Each row of a before or after table is a point. One or more steps were done to the points. Then noise was added and the rows were shuffled. The steps act on how far a point lies along the listed directions, d1 being the first. What was done? A step turns or swaps two directions, mirrors them in a line or flattens them onto one, adds a multiple of one to another, or multiplies one. Angles are multiples of 10 degrees, from the lower direction toward the higher: turns from -170 to 170, lines from 10 to 170 but not 90. Use the fewest steps. Two steps may share a direction if one is a turn and the other turns, adds or multiplies; they go together, in the order done. Otherwise the lowest direction goes first.

Directions:
(1): [ 6 45]
(2): [45 -6]
Before (9 x 2)
[[-78 -16]
 [ 11 -33]
 [ 23 -19]
 [-11  35]
 [ 12  -6]
 [ -3 -41]
 [ 20  48]
 [-36 -65]
 [ 37  56]]
After (9 x 2)
[[ -9  -7]
 [ 39  10]
 [ 11   5]
 [  7   2]
 [ -6   2]
 [ 20  -1]
 [-51  -6]
 [-78 -11]
 [ 21   4]]
Steps: flatten d1 and d2 onto the line at 70 degrees

Directions:
(1): [-53  14  -7]
(2): [  6  -6 -55]
(3): [14 53 -4]
Before (11 x 3)
[[-10  25 -25]
 [ 61 -25  31]
 [-17 -31 -34]
 [ 55  49  42]
 [-26   3  30]
 [ 45  50  16]
 [ 18  19  41]
 [-31 -23  12]
 [ -2 -24 -55]
 [-30  51  30]
 [ 12 -33 -35]]
After (11 x 3)
[[ 23 -24  32]
 [ 63 -25 -35]
 [ -9  25  25]
 [  6 -18  58]
 [-30  37 -30]
 [ 38  25 -57]
 [ 35  31 -26]
 [-28   7 -28]
 [ 15   6 -46]
 [-10 -14  34]
 [-33 -19  -5]]
Steps: mirror d1 and d2 in the line at 170 degrees; multiply d3 by 0.7

Directions:
(1): [ 12  36 -34  39]
(2): [ 30 -45   2  34]
Before (11 x 4)
[[-14  36   1   0]
 [ 24  36 -31  18]
 [-22  -5  15 -41]
 [ 25 -18  -4  30]
 [ 18 -26   7  16]
 [ 37 -10 -37  39]
 [ 29  -6 -28  23]
 [-13  32 -10 -15]
 [ 29 -46 -18   9]
 [-25  80 -55  22]
 [ 40 -62  21  25]]
After (11 x 4)
[[ 23  35 -30  16]
 [ 32   5 -25  57]
 [-24   7   8 -36]
 [-29 -22  33 -60]
 [-37  48 -24 -14]
 [ 43  16 -64  68]
 [ 35  11 -41  40]
 [ 42 -18 -43  38]
 [ 54 -21 -18  74]
 [-19  21  20 -20]
 [ 23  -4 -10  37]]
Steps: add 1 times d2 to d1

Directions:
(1): [ 47 -21 -37 -44  -1 -13]
(2): [-15  33  32 -49 -28 -26]
(3): [ -3   2 -29  34 -46 -45]
(4): [-12  34 -40 -10 -28  49]
(5): [-25 -59  11 -14 -37  20]
(6): [-54  -7 -36 -19  33 -22]
Before (9 x 6)
[[  4  40  17 -25  15 -49]
 [ 50 -31 -20  32  -5 -31]
 [ 21 -55 -47 -23  -7  37]
 [ 24 -20 -31  49 -66  -3]
 [-25  -6 -21  -7 -13 -18]
 [ 48   1  32  49 -77 -10]
 [ 30  58  76  36  36   3]
 [-57 -27  16 -11 -17   3]
 [ 41 -53 -21 -22  21  -6]]
After (9 x 6)
[[-36  -4  39 -30 -10  20]
 [  0  47 -43   1  -9 -21]
 [  3   6  27  43  44  16]
 [ 41  53  18   0  28  19]
 [  8  20  -6 -11  30  -8]
 [-20 -24   5 -26 -64  69]
 [ 50  23   8   9  62   7]
 [ 23 -17  -6  42  25 -53]
 [-19 -19  28  50  15 -33]]
Steps: turn d1 and d4 by -110 degrees; multiply d2 by 0.7; turn d3 and d5 by -140 degrees; multiply d6 by 0.4

Directions:
(1): [-19   4 -65 -26   0 -41 -40  20 -18]
(2): [-17 -17   9  -7 -27 -63  54 -25 -15]
Before (12 x 9)
[[-17  12 -35 -11  24  28 -45  15  -9]
 [ -5 -14  11   5 -27 -71  90 -33  -7]
 [-26 -10 -47  -4  17 -54  -1   3 -22]
 [ 16  16   2  21  29  30 -64  33   7]
 [ -7 -10  54   9  -8 -21  80 -39   7]
 [ -9   0 -20   0  30  27 -41   2  23]
 [ 15  22 -31  -6  26  82 -81  36  -4]
 [-16  -8  -1   4  16 -28 -20 -19   8]
 [-15  -6  45  19 -21 -19  81 -49  -2]
 [ -1   8 -40 -18  18 -15  -2  16   0]
 [ 27  32 -31  -3  32  60 -83  14  18]
 [  6  -9  56   7 -33 -11  74 -24  -2]]
After (12 x 9)
[[ 35  29  12  14  30  82 -60   0  31]
 [-17  -2 -57  -9  29 -36 -25  13 -17]
 [-27  -9  10   1 -28 -55  78 -47 -13]
 [ -3   1   2  11  28  40 -28  -3  29]
 [ 26  15  14  11  29 106 -54  19   9]
 [-16  -6  -3   4  17 -23 -27 -17  10]
 [  6   9 -35 -13  22   1 -11  19   0]
 [-14 -10 -32 -13 -27 -94  61 -25 -20]
 [ -5 -12  30  -6 -39 -49  68 -22 -15]
 [ 24  13  31  32  26  43 -48  24  14]
 [ -8  14 -14   1  28  53 -38  12  -1]
 [-19 -13  26  -4 -16 -58  73 -36  -7]]
Steps: turn d1 and d2 by -30 degrees

Directions:
(1): [-30   8  56  -4  -9  23 -46 -21  62  -8  10]
(2): [ 35  -8  41  51  32 -11  55   5  32   9  21]
(3): [  1   6  -2 -10 -30  40  27  74  25 -40 -14]
(4): [  1  12 -11 -45 -10  32  44 -39   0 -13  65]
(5): [ 33  21  54 -57 -10 -49  -5  26 -17   5   7]
Before (13 x 11)
[[-39   9 -22  -8   5  20 -21 -39 -23  -9  -8]
 [  0 -29 -71  52  27  -8  55 -22 -34  53 -16]
 [ 12  26  22 -51  20   1   9 -98  -2 -10  84]
 [ 17   7  41  -5  16 -20 -32  15  11  -9   7]
 [-55  32   3 -77 -63  37 -85  47   8 -28 -29]
 [-14  21  20   4 -18   7  10  27  51  -3  -7]
 [ -3   4  23 -19  -8  54  29  -8  55 -24  55]
 [ -4  21  51   2  14 -28 -19 -22  28  37  39]
 [ -7 -11 -28  -3 -30  16  -7  49   7 -25 -23]
 [-33  13  30  12  22  -7 -46 -42  39   5   7]
 [ 25  -8 -54 -38  -8 -35  56  44 -93 -32 -28]
 [ -6  11  29 -16 -17 -30 -35  -4  18 -24   5]
 [ 14  20  52 -40   7  16  10 -61  26  -4  65]]
After (13 x 11)
[[  23  -11  -55  -38   15  -56   46   -3 -108  -12   -8]
 [ -30   17   30    4   -4   31  -21   23   60  -31   -5]
 [  16    7   41   -9    8  -13  -31   22   15  -10    4]
 [ -54   32    3  -77  -30    0  -98  -63  -23   17   21]
 [  -1   -8   34    9   26   15   -1  -53   44   12   47]
 [  -4   12   28  -20  -18  -23  -27    1   17  -30   11]
 [  22   18   60  -23    0   27   17    6   44  -23   36]
 [  -8  -16  -28    0   -1  -18  -30  -42  -25   21   -1]
 [ -36   14  -23  -15   -8   48    3   -7   -8  -32   -7]
 [  21   28   34  -39  -10   39   43   22   40  -61   46]
 [  -4   22   49    1  -13    5   -1   50   53   -2   20]
 [ -21   15   17   12    4  -24  -13  -35   30   28    2]
 [   3  -25  -71   47    3   18   71   41  -14   23  -28]]
Steps: multiply d4 by 0.7; turn d2 and d4 by -20 degrees; multiply d3 by -1

Directions:
(1): [  2  -1  -1 -11 -25 -23 -45 -15 -80 -34  34   0]
(2): [ 23  32  41  10 -15  24 -18  13 -18 -26 -81   9]
(3): [-60 -65  17  13 -11  46  -2  -9 -28  23 -19   3]
(4): [-24  -2 -48 -31   6 -31  -3  19  -9   8 -35  76]
(5): [-19 -30  18 -34  67 -37 -20  12   4 -28 -25 -42]
(6): [ -7 -18  23 -26 -49 -28 -32 -57  55  -9 -11   9]
Before (10 x 12)
[[ -6   3  10  -3  -9  10  14   9  -5  18 -11 -12]
 [ 14   3  -6  10  13  12  16  -4  11   5  26 -25]
 [  7  10 -30 -35  38 -52   6  18  24  -9   7  13]
 [ -8 -15   4 -17  24 -16 -11 -17  14  -9  15 -30]
 [-13 -23   8 -11  53  -6 -11   7  17 -16  -4 -29]
 [ -6  -8   9   0 -40   3  -8 -38  31  13  31  -9]
 [ -3  -8 -40  20  -2  -4   2   9  -9  19  19  30]
 [  4 -12   0  19 -25  20 -12  -3 -29   1  13  -1]
 [ -9  12 -16 -18 -20 -13  -8   1  20  11 -31  47]
 [-23   3 -15 -14 -16  10   8   2  14  19 -27  26]]
After (10 x 12)
[[  1  -2 -33  19 -55  18   1  -9 -12  24  21  50]
 [-29 -55  32 -58 122 -62 -49  12  10 -62 -26 -80]
 [  7  24   0  32 -12  49  35  20  23  35  -9   6]
 [ 20  40 -37  30 -31  26  20  14 -41  23  55  24]
 [ 25  19 -30  38 -48  12  16 -15  42  33  25  37]
 [ 18   7  28 -38  82 -47  -3  26  50 -36 -41 -51]
 [-11 -18   3 -45  87 -50 -25  15 -10 -37  -9 -48]
 [ -8  -1   9  -5 -27   4   6  -6  -9  16   7 -11]
 [ 21  13  -5  -5 -16 -10 -13 -21  -8 -15  22  -6]
 [ -5  13  -5  20 -24  44  31   0  18  32  10  -8]]
Steps: turn d1 and d4 by 90 degrees; turn d2 and d3 by 50 degrees; multiply d5 by 3; multiply d6 by -1

Directions:
(1): [-18 -76  -9 -67   3  26 -16  19 -19  11  -4 -31   7 -28]
(2): [ 10  13  47   7  44  39 -55   3  -2 -12 -39 -30 -48  22]
(3): [  5  -3 -29   4 -40  35  12  48  -2  45 -22   2  -6  76]
Before (13 x 14)
[[  -4    7   34   14   19   47  -34   26   -2   11  -33  -38  -46   23]
 [ -16   -6  -35   -8  -43  -16   19    0    8   16   18   17   41  -28]
 [ -15  -17  -40   -1  -23   -4   18   34   -4    8   14    4   17   25]
 [  17   37  -37   51  -24   -3   49   -1    1    7    5   17    3   20]
 [   4   28  -37   33  -60  -39   54  -22    5   40   36   36   19   14]
 [  34   52   23   34    2    1   17  -39   -6  -11   17   28   -9  -14]
 [   5  -58    9  -57   45   24  -41   -8  -10  -19  -14  -22   -8  -37]
 [ -26  -42   48  -46   71   11  -12   -4  -26  -20   -6  -36   -1  -61]
 [  -4  -28   44  -40   71   -8  -38  -10  -25  -62   14  -35   17 -106]
 [  -7   28  -19   12    0  -78   47  -36   10  -26   54   40   34  -66]
 [   4   51   29   34   21   44  -48   29   18    1  -43  -25  -66   74]
 [  -9   54   19   22   23  -44   15  -45   -5  -26   26   28    4  -58]
 [ -39  -95  -52  -54  -41   23   36   56  -13   38   25  -15   -2   22]]
After (13 x 14)
[[  11   61   24   40   37  -49   -1  -36   16  -47   21   18  -15  -36]
 [ -10    2  -29   17  -16   -5   16   29    0    1    6    9    9   31]
 [   0   55   54   13   56  -19  -17  -38   -4  -32    5    8  -24  -48]
 [ -30  -39  -64   -5  -65  -19   71   37    0   39   44   25   14   34]
 [ -17  -27    1  -14   -7   33  -11   29  -14   21  -11  -32  -12    5]
 [   1   32  -19   32  -23  -14    8   -4   16   11    5   21   18   -3]
 [  -7  -14   15  -23    7   50  -41   44    4   17  -35  -43  -45   45]
 [  34   29   44   16   26   27  -13  -33  -13  -12   -5    9  -27  -10]
 [  24   39   -4   54    8   26    6    5    2   12  -20   -8  -27   36]
 [ -13  -31    8  -39   40  -43    0  -10  -21  -56   35  -16   53 -121]
 [  -3  -55  -31  -60   12  -17    8  -19   -8   -7   22   16   29  -50]
 [ -39  -42   11  -45   39  -26   36   -9  -20  -16   29   -8   45  -80]
 [  19   62   18   57  -14   -7   -1  -29    8   20   -4   17  -30   42]]
Steps: multiply d2 by 0.7; turn d1 and d2 by -60 degrees
